Each point is reached from the start by the listed moves, each made 0, 1 or 2 times, or once backwards (-1), plus a little noise. Say if it took an odd or an even number of moves. Then give how often each move was made.
In the rows, 128 means zero.

Moves:
(1): [168 133 166 161]
(2): [127 153 123  85]
Start: [ 85 118 161 147]
Points:
[123  98 206 221] => even (1, -1)
[ 42 140 117  73] => even (-1, 1)

Moves:
(1): [156 137 115 113 119 129 132 134 132 119 110]
(2): [144 156 120 150 124 119 127 124 134 124 132]
(3): [132 127 144 113 136 111 137 128 137 149 137]
(4): [139 116 120 144 136 134 131 130 139 132 123]
(5): [127 139 134 136 135 141 128 146 148 133 112]
(6): [111 120 146 129 108 140 129 109 117 145 137]
(7): [121 127 127 131 126 132 148 124 132 122 140]
(8): [131 130 126 138 122 123 125 150 118 143 132]
Start: [123 144 117 114 130 124 128 155 132 147 141]
Points:
[145 161 159  64 136 106 120 249 154 228 108] => even (1, -1, 2, -1, 2, 0, -1, 2)
[ 94 154 135 134 122 184 123 151 160 138 108] => odd (0, 0, -1, 0, 2, 1, 0, -1)
[180 174 140 133 114 101 126 204 158 237 129] => even (1, 1, 2, 1, 1, 1, -1, 2)
[134 207 108 135 118 108 147 122 144 114 162] => odd (0, 2, 0, -1, 0, 0, 1, -1)

Moves:
(1): [135 110 141 131 130 128 131 127 127 125 136 120 140 137 133 147 123]
(2): [128 137 114 122 125 133 150 101 125 130 129 125 132 122 132 130 118]
(3): [132 124 142 124 128 129 145 121 127 136 134 143 111 135 135 134 138]
(4): [144 137 116 140 118 143 117 121 127 132 114 143 140 117 117 126 117]
(5): [124 128 132 133 139 133 127 112 129 140 142 125 132 136 113 131 146]
(6): [132 140 134 124 124 147 127 135 129 121 123 129 126 129 118 133 120]
(7): [135 116 129 124 121 134 138 126 139 121 115 124 124 124 120 121 130]
(8): [123 118 136 135 144 114 140 127 153 128 144 114 114 147 136 133 112]
(9): [123 129 132 120 116 119 130 117 138 115 125 132 131 127 116 141 127]
(10): [128 126 115 125 113 136 129 125 129 122 135 125 111 131 138 134 130]
(11): [122 140 129 139 132 125 134 123 122 115 154 137 127 109 126 128 126]
(12): [132 126 119 123 123 130 132 142 133 142 140 144 137 133 116 131 127]
(13): [114 132 142 133 108 127 136 129 127 139 137 117 131 130 122 117 128]
(14): [125 119 128 129 128 132 127 123 124 116 121 135 131 141 119 122 120]
Start: [133 120 129 131 138 145 139 157 135 120 133 128 137 131 127 124 130]
Points:
[172 108 130 118 153 181 139 179 249 151 126 145 116 175  37 148 133] => odd (-1, -1, 0, 1, 2, 2, 2, 2, 1, 0, -1, 2, -1, -1)
[134 112 147 175 134 195 156  88 198 108 109 111 118 168  49  80  98] => even (-1, 0, 0, 2, 2, 1, 2, 2, 0, 0, 0, -1, 1, 2)
[162 182 113 135  96 144 215  80 140 113 164 223 155  54 100 160  87] => even (0, 2, 2, 2, -1, 0, 0, 0, 2, -1, 2, 1, 0, -1)
[186  81 172 150 104 174 183 147 171 151  83 115 101 139 159 117 106] => even (1, 0, 2, 2, -1, 0, 2, 1, -1, 0, -1, -1, 1, -1)
[148  64 186 164 109 173 146 192 186 142 156 109 210 180  26 123  93] => even (2, -1, -1, 1, 1, 1, 2, 1, 0, -1, 0, 2, 2, 1)
[105 158 175 136 133 154 188 126 146  86 197  89 170  89  74 149 121] => even (1, 1, -1, -1, 1, 2, 1, 0, 1, -1, 2, 0, 1, -1)
[142 174  81 172 102 183 114 125 108 147 125 103 155  88 146 107  99] => even (0, 1, -1, 2, 0, 0, -1, 0, -1, 1, 0, -1, 1, -1)
